Each row is a point. To make a cloud, some directions were put in groups of two or more. Within a group, all points are equally far from the middle, so they leave a hole (a ring in 2 directions, a hollow ball in 3). The other directions are filled evenly. Then the cloud was stretched, turned, moved and blurred a little. How many holes are there, and how many directions does each take, smallest first?

Cloud (22 x 3):
[[ 34   2  49]
 [-20  -4  15]
 [ 26  -9 -14]
 [ 31  60  18]
 [ 27  21   3]
 [-17  -1  21]
 [-30  50   3]
 [  6 -23  17]
 [-19   3 -11]
 [  8  44  17]
 [ 16  16  18]
 [ -5  14 -15]
 [  0  47   5]
 [-14  49  16]
 [-14 -10  -5]
 [  5 -25   0]
 [ 19  -6 -16]
 [-11   4  -1]
 [-11   8 -21]
 [ 34  41 -15]
 [  8  16  -6]
 [-35  25 -23]]
Holes: 0

Cloud (21 x 3):
[[-30  40 -29]
 [-16 -34 -18]
 [-18   6  27]
 [-25 -30   4]
 [ 17  23 -12]
 [-23  -9 -56]
 [-39  28  -1]
 [ 30  13 -10]
 [ -8 -33  21]
 [ 11  -5 -34]
 [-18   9 -57]
 [ 10  21 -23]
 [  6 -30 -23]
 [ 35   0 -14]
 [-23 -11  24]
 [ -7  27  13]
 [-43 -27 -15]
 [-52 -11  -2]
 [ -9 -11  36]
 [  3  30 -15]
 [-60 -13 -13]]
Holes: 1 (2)

Cloud (31 x 4):
[[  3  -5  13 -27]
 [-31  38  13  24]
 [ 33   9  42   1]
 [-17  39  26  -4]
 [ 11 -25 -11  -7]
 [ -2 -22 -14   7]
 [ -7  16 -13  -9]
 [ -9  15  10 -45]
 [  2   1  12 -21]
 [-21  34  37  -5]
 [ 23   7 -27 -10]
 [ 28  24   8   1]
 [-12   5  -8 -28]
 [ -5  -1  17  -1]
 [-33 -25 -17  30]
 [-30  -1  -1  15]
 [-12 -33 -17  26]
 [  0   9 -28  16]
 [ -5  38 -28  -9]
 [ 11   5  37 -21]
 [  3 -10 -28   1]
 [  3 -30  33  13]
 [ 38  -5  39  14]
 [  0  21 -16   4]
 [ -3  18  60 -19]
 [-17  21  22  20]
 [-18  45  36   1]
 [ 18   0  31  22]
 [-18 -31 -24  19]
 [ -8  -4 -37  -2]
 [  6  26  47 -39]]
Holes: 0

Cloud (30 x 4):
[[-37  25  22 -45]
 [ 12  17  19 -50]
 [ 20   9 -43 -18]
 [  9  36  18 -18]
 [ 26 -45 -21  18]
 [ 13 -16 -25  39]
 [-31   7 -27 -27]
 [ 19 -45 -19  18]
 [ 35  15  10  14]
 [ 10 -39 -16  28]
 [ 38 -21  25 -36]
 [-12  26  26 -49]
 [ 33 -23  33 -30]
 [ 60 -38   2   3]
 [-25   6  29 -51]
 [-47  17   2 -37]
 [ 35  17 -18 -30]
 [-44  20   3  14]
 [ 26 -13 -26  37]
 [ -4 -25 -31 -26]
 [ -4 -15 -36 -28]
 [-41  38  24 -19]
 [ 23  11 -35  18]
 [-16  38  31 -12]
 [-18  11 -39 -15]
 [ 14 -34 -19  33]
 [  3  25  22 -48]
 [ 41  -3  22  19]
 [-15   2  32 -51]
 [ -1  -6 -42 -26]]
Holes: 2 (2, 2)

Cloud (29 x 4):
[[-26  13  16 -17]
 [  8  21  33  -6]
 [ 39 -12  36 -20]
 [  1 -10 -35 -13]
 [  8 -13  49  -7]
 [ 26  16  16   4]
 [  8 -27 -10  42]
 [ 37  -6  36 -11]
 [-11   7 -27  60]
 [ 19 -28  25  24]
 [ -8 -25 -26  -5]
 [-11  15 -35 -33]
 [ 33  -9  17  10]
 [ 15   9  25  35]
 [-27  21 -19  53]
 [-23   4   7 -49]
 [  5  22  29   3]
 [ 12  12   6  39]
 [-33  22 -10  38]
 [-16  17 -34   2]
 [ -8  22 -24  22]
 [-19  19 -21  52]
 [-17  -9  45  30]
 [-12  30   2   1]
 [ -5 -28  14 -42]
 [ 16 -11   5  52]
 [ -6 -17  22 -57]
 [ 35 -25  27 -30]
 [ 23 -30  28 -34]]
Holes: 1 (3)

Cloud (48 x 6):
[[ 23  43  -1  -7  -4 -32]
 [  6 -29 -19  15   6  43]
 [ 12  14  -6  30  26  -6]
 [-42 -26  12 -20  -5 -11]
 [-46 -13  -3  -3   7  40]
 [-43   6  18 -27  -8 -14]
 [-38  11  30 -24   1  18]
 [ 14  34 -17 -46  20  28]
 [ 36   4 -36  13  -2  33]
 [ 17 -11  26  22 -16  -6]
 [-16 -22   9  35  -7  23]
 [ -7 -18   1 -11  42  -2]
 [-44  23  -9 -18  25  30]
 [  3 -12  39 -21  -2  18]
 [-21  15 -44 -10  17 -24]
 [-13  17  12 -17 -43 -15]
 [ 10  -2 -16 -33  33  32]
 [  9   7 -56   1   7  -8]
 [-19  25 -25 -17  40  29]
 [  2  31 -18   0 -48  32]
 [ 10  -7 -55  -9   9  -3]
 [ 13  22 -34 -50  12  13]
 [  9 -20 -12 -34  19  38]
 [ 23  50 -18 -13 -18 -21]
 [ 15  -4  32 -22  13  -7]
 [ 35   0 -45  10 -13   7]
 [ 33  26 -35  12   3  32]
 [-30 -31 -22 -29 -23   1]
 [ -9 -28  23 -25  11 -10]
 [-50 -20   5  10   8  17]
 [-33  -6 -28 -37 -21  29]
 [ 10  38  -2  28  21   2]
 [-13  29 -13 -41 -36  15]
 [-16  37 -17  26  -8 -24]
 [-16 -30   3  28   1  28]
 [  6  50 -25  -8 -39   6]
 [  2  60  12 -13   1  27]
 [-57 -13   1   3   6  -3]
 [ 14  -7 -35 -39  18  26]
 [ 13 -16 -53 -14   8  11]
 [  3 -36 -36 -28  -5  29]
 [ -2  47 -15 -34 -33   5]
 [ 22  17   2  29  19  -1]
 [-30  24  35 -19  -6   7]
 [ -6  24   6  16 -30  45]
 [ 17  45  10  -2   5 -29]
 [ -9  51  23 -22  19  -5]
 [-26 -25  24 -22   8  24]]
Holes: 3 (2, 2, 2)

Cloud (47 x 6):
[[-13  29 -33 -10   3   6]
 [  2  31   1  -9  -1   9]
 [-19  23   8   8  -8 -14]
 [ 12  52  -3  27 -21  13]
 [ 16  29  21  37  12  -1]
 [ -7  10  42  -3  10   8]
 [-25  -7 -12  -5  10  18]
 [ -8  23  41  -8 -19   9]
 [  6  26 -51  22  -9 -10]
 [ 20  -7  48 -13 -23  15]
 [ 13  39 -33  18  44  -2]
 [-23  16   4  38   3  22]
 [ -2  25   9  30 -40 -18]
 [  5  38 -18  23 -32  19]
 [-12  11  10 -10 -11 -21]
 [-21 -13 -21  -3 -14 -24]
 [ -9 -26  32  -2 -34   8]
 [ 37   3   2  19  -7 -29]
 [ 17 -20 -10  -4 -26   8]
 [ -3  14 -34  27 -13 -36]
 [ 17  32  -8  12  28  12]
 [ 17   8  32  30   0 -15]
 [-21  19  10  17 -28  -6]
 [-18   1  -1  11 -30 -17]
 [-31  26 -15  -5   3  15]
 [  6  46 -29  10  12   7]
 [-17  31  29  16 -23  -1]
 [ 11 -19  60  -9 -30 -17]
 [ 37  -8  22   4 -19   2]
 [ 11 -36   4 -22   6 -10]
 [-18   2 -11 -13 -28  -3]
 [-19   9   5  11 -32 -14]
 [  8 -28  26  24 -29 -13]
 [-31  31   8  15  -9  11]
 [  6  24 -43   0 -14  -9]
 [-17  37  -7  35  -7  -2]
 [ 35   4  34   1 -29   7]
 [  5   3 -13  42  19  11]
 [ 13  19  -3 -13  -6  -6]
 [ 14  28 -37   9 -18 -17]
 [-11   5   1 -10  -7 -33]
 [-17  30   2 -11  -1   8]
 [ -6 -13   9 -13  41   5]
 [ 17  16  13  41  27  19]
 [-22  29 -23 -11   7  10]
 [ 28   1  26  34  -4   0]
 [  9 -17  14 -10   1  20]]
Holes: 2 (2, 2)

Cloud (82 x 8):
[[  0  -1  -5  15  28  35 -11   7]
 [-38  -6   1   9  23  10 -15  12]
 [-30   5  -1 -20   0 -17  -3  -2]
 [ -3 -11   4  23   7 -14  -7   6]
 [ -7  24  -4   0 -10 -18  23 -26]
 [-27   8 -10  -6  22  20  -3 -11]
 [  6   9 -19 -20  14  -9   7  15]
 [ 13 -21  14  -9   8 -11 -18   5]
 [-38  12   3   7  21  -5   0   7]
 [-31  -8   1 -13  12   9 -20  -1]
 [ -4   8  -6   7   1  34  36  -7]
 [-14   9  -5  -4 -11   9  -7 -19]
 [ -9  -9   0 -22  26   8  -6 -24]
 [  0  44  18   2  21  18 -11 -27]
 [ -7   3  12  13  -3 -18  31  -7]
 [ 16 -12  15 -23  11 -32  16  17]
 [ -7   5 -19 -22  -4   5  -6   7]
 [ 23  -1  15  10 -22  26   9 -21]
 [ 24  12  19   5  -6   1 -18   7]
 [ 24   9  -1  11 -21 -11   3   3]
 [  0  -7   8 -20  10 -60   1   3]
 [ 24  16  -2  16  37  10  10  -1]
 [-25 -16   7   4 -26  26  -7  20]
 [ -2  -2  22   4  28  35 -18 -14]
 [-14   7 -31   6 -16  22   1 -10]
 [-20  21  15  13  -2 -19  14  21]
 [ -2  18  31  -5  -2  13 -24  -7]
 [ 10 -15 -11 -19 -21 -19 -13  -5]
 [-28 -18 -23   7 -27 -14 -16  -5]
 [ 17   1 -19  10  -4   0 -30   0]
 [  3  24  -4  40 -12 -24  16  13]
 [-34   7  -5  -7  -2 -20   3 -18]
 [  5   5  13  -3 -37 -22   7 -48]
 [ 15 -18  -3  22   3 -16  25  12]
 [ -2   3   1 -12  -9 -31 -23 -17]
 [-24 -12  -9  -6 -32  19  11   0]
 [ 13  -6  15  44  -9  19  -7 -35]
 [-19 -27  12  -8  11  14 -33   5]
 [ -2 -10 -20  11  -5  -6  -4   2]
 [ 11   8 -11  28 -16   0 -13 -15]
 [-10  29   4  -8   4   2 -18 -21]
 [  8 -14 -22   4 -29   6 -24 -19]
 [-11   7  -7 -25 -19  20  14 -22]
 [-32   2  27 -29  -3 -35  -2  -2]
 [ -7  17 -10   5  11 -32  15   2]
 [  4 -10  13  38  -4 -34  -4   4]
 [-29 -26  35  10   3 -26 -29  11]
 [ -6  -4 -15  11 -10  14  22 -32]
 [  8  -8   1  -5  -6  13  -2   1]
 [ -2  12  16 -16  21  43  -7 -16]
 [ -4  -6  11 -27   3 -10  36   2]
 [ 24   6  15   0  12   1  -1  27]
 [  5 -11  -7  -6 -28 -11  -6 -15]
 [ -2   8  18   1  17 -17  12  -5]
 [ -7   3  17  11  25  48 -24  -6]
 [-17  -7   5 -16  10  13 -20   8]
 [ 14  -9  -8  26  -7 -14   4 -31]
 [-33 -27   5 -18 -26 -21 -14 -15]
 [ 31 -13  17 -36  -1  12  16 -24]
 [ -6  41 -11  -3   8 -29   6  -8]
 [  1   0  15  -1  15  -6 -48  -5]
 [  4   1  -7 -19  23   7  14  -5]
 [ 16  34 -15   3  23  -6  -1 -11]
 [ 16  13 -32  13 -10 -26  -2 -13]
 [  3  -2  -2  14  -1  36 -18 -25]
 [  6 -19  10   0   4  -5  -2 -33]
 [-27  -5   6  -8  12 -59   2  11]
 [-20   8 -12  36  14  14  -7 -16]
 [ 32 -22  25 -14  24  20 -15  -7]
 [  9  25   3  26  34 -21 -24   9]
 [-34 -12 -13   1 -24 -24 -16 -25]
 [-14  -9 -36  20   1  26  28  19]
 [  7  31  18  14  15   3  -3  -6]
 [ 10   2  27  24  -8 -12  -2 -22]
 [ 43   0  -7  -1  -3  14  35  -5]
 [-27  -8  14 -36   5   0  13 -22]
 [-10  -2  24  20   4   4  -6 -22]
 [ 38 -23  -2  -9 -24  -6   3 -14]
 [ -6 -33  -1 -30 -24 -14   2   6]
 [ -2   7 -38  -1  13  11  16  -7]
 [-30 -12  21   3   2  26 -16  15]
 [-20  23 -10 -10  26 -29   8   7]]
Holes: 0

Cloud (88 x 8):
[[  8  13  14   6  33  10 -15  28]
 [-49 -15   6  12  35 -24   2 -20]
 [-27 -12  27  -6   7  -1 -13   9]
 [-20  30   0   0  47  21   5   9]
 [  1  26  -2  26   1 -16   2  26]
 [  9  -1 -31  20 -27  25  27  12]
 [  5  20 -13  -6   8   9 -20  27]
 [-25 -28  17 -16  14 -11 -23  17]
 [-28 -11  23  15 -17  30  22  -7]
 [-16  12  18  -6  38  43  10  17]
 [  6   0 -16  21  25  23 -38  53]
 [-26 -21   7   7  -8   9   8  28]
 [-25  23  17  22   4   1  14 -15]
 [  7  -8 -32   0  40  16 -19 -16]
 [  2 -10  35   9  20  19  -8  12]
 [-30  -3  18 -29  10  13  -2  16]
 [-11 -42   5 -16  15 -22  17   7]
 [  7   1  27   7 -20 -14  12   3]
 [ 16 -13  14  -2  47  13   0  -7]
 [  9   0  26 -14 -25  -5  -7 -11]
 [-25 -14  21 -19  40 -21 -25  17]
 [-22 -19  23  17  35  26  -2   1]
 [-32  -3 -32  29  10  -4  -2  13]
 [  9  -5   0 -11  14 -23  24 -12]
 [ 12  -7 -27  15  10  42  -1  29]
 [-40  -9   6  -3  26   7  20   9]
 [  4  15 -21   8  32  36 -11   5]
 [ 20  10   0   4  -9  -7   3  19]
 [ 14  -1 -25  30  11 -16   6   8]
 [-18 -38   5 -16  37  24  14 -31]
 [-60   5 -18   7  16  19  32  24]
 [ 18   5 -12  -4   7  25 -14   1]
 [ -9 -22  17 -22  39  37   5 -11]
 [ 22  11   9  19 -13  39 -12  -3]
 [-19 -30 -10 -23  28  23   6  40]
 [-27 -12  -5  -9 -20  15   1  48]
 [-22 -11 -41 -12   0  -2  -4  -3]
 [-21   1 -27  24  28  10 -25  41]
 [  4 -36 -19   3   5  14 -34 -10]
 [ 13 -13 -24   6  -8  52  -3   5]
 [-43 -21 -20  41  22 -16  -7 -14]
 [-28  -5 -37  22 -16  10  28  -1]
 [-26  -4 -32  10  -8  40  26  21]
 [  9  15  17  16 -11   6  -4   3]
 [ -6 -20  19  11   9 -19  33  32]
 [  2  28   5  -5 -10   5 -19  27]
 [-29 -23 -28  11  34  -3  25  34]
 [ 11   8 -23  13  20  -8 -11  44]
 [-27 -24   4  -8  23 -20  28 -19]
 [-24  -3   5 -16  55  24  23   9]
 [-48 -13   9   0   8 -11   5 -34]
 [-36 -32  -3  16   3 -12   7 -25]
 [-36  13  23  15   0  32  22  -4]
 [ 26   4  23  17  18  21 -12  26]
 [ 12 -29 -30  -1  -4 -14  -2  25]
 [-26 -25 -34  -8   7  15   1 -19]
 [-16 -20 -24  43  24  22 -17 -18]
 [  2 -21 -32 -31  -2  46  -8   8]
 [  0  26   6  32  20  26 -10   5]
 [ -4 -41 -23   2 -14  -8   7  -7]
 [ 22 -12 -23  14  36  -4   8 -20]
 [ 29  -5  12   2  -9  -4   3   0]
 [ -8   6  26  31  14 -15   7   5]
 [  0 -42  -7  11 -14 -12 -29   6]
 [ -3 -25 -37   1  16  -1   5  20]
 [-11 -28  29   5  19  29 -21  32]
 [  1  20   2 -23  22   2  -6  29]
 [ 15  13  22 -10 -22  11 -22  11]
 [-14  40  -1  32  14  49 -16  -3]
 [-51  -2   9   2   7  -2  -5  26]
 [ -2  19 -13   5  -3 -12 -36  26]
 [-44  -6  15   5 -22   7  10  -3]
 [-31 -36  14  26  17  -3  -5 -44]
 [ -3   5 -23  49  14   4  -9  12]
 [-32 -11  25   1 -13   5  -3   6]
 [ 21   8 -14  10 -27  22   2  30]
 [  0  -1 -26  24 -16  -6  -1  21]
 [-52   0  13  -9   0  10   7 -38]
 [-16  -8 -10  27 -41  20  -1  22]
 [-22 -19  15  12   6  24   3  36]
 [-13  27 -12 -13  13   3  13  -4]
 [ -8 -21 -34  -6  25  -6 -26   9]
 [ 31 -16 -22   9  14 -25   1   4]
 [ 21 -11 -13   7   7  15 -40  26]
 [ 22  -1 -17  -1   0   9   2  -9]
 [-12 -50  -6   7  35  11  30 -19]
 [ -7  34 -22   1   4  43  10  15]
 [-10   8  39  29  -9 -10  -4  18]]
Holes: 1 (2)

Cloud (76 x 8):
[[  3 -20 -32  -6   3  18   1  16]
 [  8   2   0 -41  11 -16   0  21]
 [  5 -11   3 -40  15 -26  -4   3]
 [ 11  11 -17 -16   0  37  -5   6]
 [ -8 -48  11   4   6   5  10 -13]
 [  6 -49   2 -14   1 -35   5 -16]
 [ 13  -7  31  13   2   6   3 -11]
 [ 10  19  -6  17   4   2  22   0]
 [ 30  -2  16 -23  20  16  19  -4]
 [  1   3 -38  -3 -12   3 -30 -16]
 [ -2 -23 -39 -10   7 -27 -31   8]
 [ 34  -4  -2   3   6  16  27  -1]
 [  3 -23 -28   0  11  -8  15 -20]
 [ -1   5  -7 -33  20   3   4  33]
 [-37   1 -17 -24  17 -15   1   4]
 [ 21  21  28 -17  10  -5   1  20]
 [-18 -30 -31  -8  16  14  10 -14]
 [-33   1   4  -6  -2   6  10  -6]
 [-11 -33  -2 -18   1 -35 -31   1]
 [ -3 -25  -2 -36  16   5 -13   2]
 [ 38  30   7  -7  21  18   9  -2]
 [ 13 -16  -1  31  -7   7   6  -6]
 [ 22  -1   2  32  -6   3  -1 -18]
 [ -9 -30 -44  -7  -9 -22 -16   8]
 [ 34 -22  10 -14  -3  -8  19   1]
 [-18 -25 -34 -28  -2  -9 -16  -8]
 [-28  -5   5   6  10  12  10  -4]
 [-37 -28   4 -14  -4 -24  -5  20]
 [ -8 -31   8   6   8 -34  -7 -23]
 [ 24   3  -5 -22   8  21  -8 -20]
 [ -9 -21  -6 -30  19  -5 -21 -11]
 [ 32  12 -11 -11  26 -10  -6  16]
 [ 32  16  23  -5   8 -22  19  17]
 [-27 -32  -2  -4  12 -43  12  -4]
 [  1 -52   2 -10   8 -10  22   7]
 [-21 -32 -16  18 -13 -39  -5   6]
 [-15  25 -24  -8  -4   1  -7  -4]
 [ 36 -11   4 -12  -5 -24  17   4]
 [-15  -1 -10 -44   0   0   8  10]
 [  5  -5  25  -1 -12 -39   5 -12]
 [-36 -45 -28  -3   2 -12  -8 -16]
 [ 25  -4 -16 -21  12   7 -10  18]
 [  4 -28  -4 -16   0  17  31   4]
 [ 22 -24 -24   3   2 -35 -30  -8]
 [ 43  22  -9  -9  12   2  -3  12]
 [ 25  14  -4 -21  21  19  -2 -15]
 [ 21  22  11  16  10   5  21  -2]
 [ 13  14  26 -19  21   5  19 -12]
 [-36  -8 -23 -29  22  -8  -2   1]
 [ -8  -8 -40  -9  -7 -16   9   0]
 [  2  -8 -28 -11 -11  -9  11  20]
 [-34 -33 -25  -6   1 -38 -23  11]
 [  6 -24 -10   6  22 -40   2  -7]
 [ -7 -31   0 -20  19 -13  32  23]
 [-34   1  -6  -5  14  11 -14   0]
 [-13 -13 -25 -23  19 -23 -26  -5]
 [ -7 -15  -8 -16 -16 -23  27  -1]
 [ 25  11  11   6  29  -9  12   8]
 [ 26 -14 -26  11  13  -6 -34  -3]
 [  6   9  23 -32  15 -14   0  22]
 [-19 -60  -9 -16  -4 -25  14  -7]
 [  2  -9  -5 -36  18 -10 -10 -11]
 [ 28  20  30  -8  -3   3  -1   9]
 [ -8 -26   3   5  28   3  12 -13]
 [-11  10 -21  -6   0 -15  20  -3]
 [  3  -5   9 -15  19 -42  -1  -7]
 [  0   2 -28  -6 -20 -16  -8  16]
 [-17  -4  -1   1  -6  24 -18   3]
 [-19  -4  -2  -4  12 -16  12  33]
 [  2 -36   0  13 -11 -27  -9 -32]
 [ 10 -37 -27  20   5 -24  -1 -14]
 [ 11  -7 -36 -17  11 -16 -18  18]
 [ 23  21   4 -13  -4  13  -8 -23]
 [ -4  28  -5 -12  -5   9 -18 -11]
 [-15 -38 -36  -5  10 -25   2  16]
 [ 46  22   2  -1  13  16  10  -3]]
Holes: 3 (2, 3, 3)
